Every row gives one point. Two turns around zero, p and q, are shown by what they do to some points. Where does a point land after both, in the order given? Backwards means that the second turn is done in reverse. Each puzzle has new turns, and all numbers are rounded.
In the rows, 128 means zero.

Turn p:
[165 156] => [ 82 133]
[108  77] => [177 152]
[111 151] => [125 100]
Turn q:
[162 183] => [ 64 123]
[98 82] => [183 131]
[135 151] => [105 120]
[138  87] => [155 160]
[107 136] => [134 106]
Where do these land?
q, then p: [123 144] => [144 131]
p, then q: [183 113] => [107  75]
p, then q: [ 78 126] => [132 178]

Turn p:
[121 154 139 139] => [101 113 127 128]
[ 73  60 108 110] => [146 218 128 130]
[118 109  97 100] => [153 156 101 134]
[147 153 158 113] => [120  94 135 158]
[127  84 153 186] => [124 146 192  90]
[152 127 124 129] => [145 111 130 123]
[158 209 118 118] => [107  57  83 136]
Turn q:
[211 143 121 179] => [ 60  76 163 163]
[155 121 122 113] => [107 115 129 107]
[110 108 112 136] => [141 122 100 135]
[ 74 146 110 102] => [190 139 125 112]
[ 90 123 175 110] => [142 189 123 123]
Where do these land?
q, then p backwards: [ 63  75 119 148] => [121 132  72  62]
p, then q: [180 148 108 139] => [ 96 116  89  97]
q, then p: [160 167 146 140] => [ 95 136 167 146]
p, then q: [139 102 116 157] => [114 143 146  95]
p, then q: [107 113 166  62] => [122 113 151 203]
p, then q: [118 163 113 122] => [153 108 104 127]

Turn p:
[145 141 132 108  96 115 113 150] => [117 125 149 124 143 150 153 158]
[140 149  97 105 152 102  96 137] => [145 104 114 101 135 176 120 142]
[116 154 107 104 139 123 115  99] => [133 121 124 135 109 174 113 115]
[142 103  87 153 194 103 213 192] => [177 139  64 122 229  89 103 110]
[159 100 148 120  98  98 140 118] => [112 126 139 156 138 111 119 179]
[121  70 155 121 128 183 129 152] => [ 67 118 125 109 136  74 137 105]
[152 149 158 177 151 119 149 107] => [184 121 153 144 119  91 111 125]
[ 97 152  93 140  93 125 118 134] => [133 176 122 118 115 160 153 127]
[104 155 138 112 117 225 139 107] => [ 87 145 177 129 111 131 130  44]
[130  85 137 155 123 111  95 105] => [120 126 112 117  86  99 116 165]
[102 150 156 112 116 105 100 108] => [130 108 131 152  88 153 156 138]
Turn q:
[162 118 166 102 134 130  98 133] => [138 127 107 160  77 128 117 133]
[ 95 139 154 176 101  97 130 117] => [107  93 183 149 151 139 122 115]
[109 136 128  88 133 148 139 145] => [110 147  98 109 125 122 107 107]
[126 190 102 149 157 169 174  61] => [151 185 192  69 131 107 160  93]
[153  96 166 113 133 178 107 154] => [170 133  83 167 106 120 103 107]
[123  97 129 113 172 127  80 179] => [118 149  65 178 132 159 138 138]
[135 156  95  97  81  99 153  83] => [111 107 160  54 106 122 118 156]
[139 135 126 113 119 101 177 142] => [ 98 115 126 110 131  80 129 141]
[115 140  99 170 118 111 113 169] => [117 135 140 150 182 142 118 162]
[123  73 117 160 131 120 108  96] => [161  87 127 136 140 162 168 127]
Where do these land?
p, then q: [148 134 106 165 137 149 138 138] => [112 145 132 129  81 130 131 143]
q, then p: [114  89 118 158 109 165 150  76] => [102  90 146 149 143 111  65 142]
q, then p: [ 86 159 157  74 102 110  83 167] => [101 155 117  82  60 150 166 101]
p, then q: [141 154 110 116 184 138 108 116] => [174 118  99 118  91 152 131 127]
p, then q: [135 147 173  93 119 140 149 137] => [134 105 139 154 140 115 160  87]
p, then q: [ 89  64 164 168 107  93 105 170] => [ 64 105 116  93 179  88 132 176]
p, then q: [157 142 134  83 101 136 113 104] => [139 123 119 161 139 140 102  79]
p, then q backwards: [151 160 107 149 126  92 152  98] => [155 139 124 155 111 165  85 138]
q, then p backwards: [132 102  83 146 167 129 155 146] => [113 117 127 138 118 106 147 193]

Turn p:
[115 125  81 159 111 137 101 135  92] => [167 132 139 129 172 128  95 100 110]
[ 91 100 108  84 107 162 117 144 167] => [116 140 142 117 137 152  77 172 174]
[109  81 147 112 140 128 126 157 130] => [136 121 137 133 126 107 127 140 186]
[136 104 148  83  93 112 103 144 141] => [117  74 131 103 131 139 120 155 160]
[168  79 145 152 103 109 137 127 177] => [ 95 124 123  98 168 144 184 130 163]
[ 85 108 138 107 119 159  74 158 125] => [157 105 167 150 130 149  87 145 171]
[168 116 139 146 158  75 198  72 127] => [ 79 151 103 109 125  63 196 121  94]
[ 92 139 139  90  92 184 130 164  94] => [184 116 110 150 118 147  83 184 139]
[127 180  90 132 142 127  85 102  99] => [140 123 157 127 115 136  91  92  67]
[143 126 175 164 131  98 158  76 164] => [ 69 134 129 149 137 121 200 134 110]
[196 183 137 158 200 134 188  99 109] => [135 184  99 116  63 108 196  94  64]
[106 196  89 149 139 110 119 158 108] => [140 131  99 155 115 140  80  70  95]
Turn q:
[126 125 141 153 191 144  95  85 104] => [126 158 156  95 111 187 163 111 106]
[134 145 167 181 173 146 162 112  90] => [158 151 177 133 157 147 185  92 113]
[ 71 129 164 149 151 128 123 122  81] => [112 186 137 153 160 169 148 109 128]
[149 172 130 126 114 138  93 125  77] => [168 134 101 113 130 164 143 119 176]
[126 141 111  63  81 133 145 132 183] => [135 122  95 111 124  67  61 151 127]
[115 113  86 131  87 102 130 124 177] => [ 78 106 113 117 119  79 117 158 139]
[143  82  86 104  54 143 124 181 186] => [ 96  48 117 139 131  90  54 168 149]
[119 176 123 172 172 124 120 148 132] => [150 147 146 128 138 143 183 176 122]
[145  91  84  91  78 112 165 114 133] => [104 101 121 136  91  69  89 100 157]
[140 136 181 144 135 145 113 101 119] => [143 132 123 101 160 158 143  96 106]
[139 121 186 145 185  77 123 121  92] => [138 147 111 161 119 167 188  90  78]
[129 104  78  75 115 145 142 170 163] => [127 105 138 148  95  97  59 167 134]
Where do these land?
q, then p: [159 152 134 156  52 114 104 125 173] => [100 150 133  80 125  76  91 115 183]
q, then p: [ 56  70 147  69 159 151  98 138  71] => [167 141 186 189 134 207 108 125  75]
p, then q: [ 80 118 108 143 152 143 110  99  69] => [143 111  88 133 133 163 194 107 112]
p, then q backwards: [112 144 117  98 183  93  85  98 124] => [139  65  95 113 141 142 170 100 142]
p, then q: [119 100 177 141 142 158 157 134 139] => [145 107 144 143 157  81 148 156 119]
q, then p: [176 132 180 123 115 171 169 136 115] => [128 125 176  87 112 101 188 120 110]
p, then q: [118 117  82 126 146  97 131  92 130] => [119 179  88 133 118 145 142 124 120]
p, then q: [ 74 134 129 132 168 148 152 127 115] => [128 114  99 117 155 126 182 152 146]
q, then p: [207 101 147 146  96 107 132 140 156] => [129 135 149  88 176  62 144 142 157]
p, then q backwards: [138 146 130 114  97 167 177 136 150] => [102 161 131 112 141 108  71 141 137]
p, then q: [150 150 133 150  92  82 152 148 128] => [ 98 144 173 128  82 117 124 123 148]
q, then p: [148 171  52 139 134 104  69 162 166] => [143 122  58  97 150 158  96 135 207]
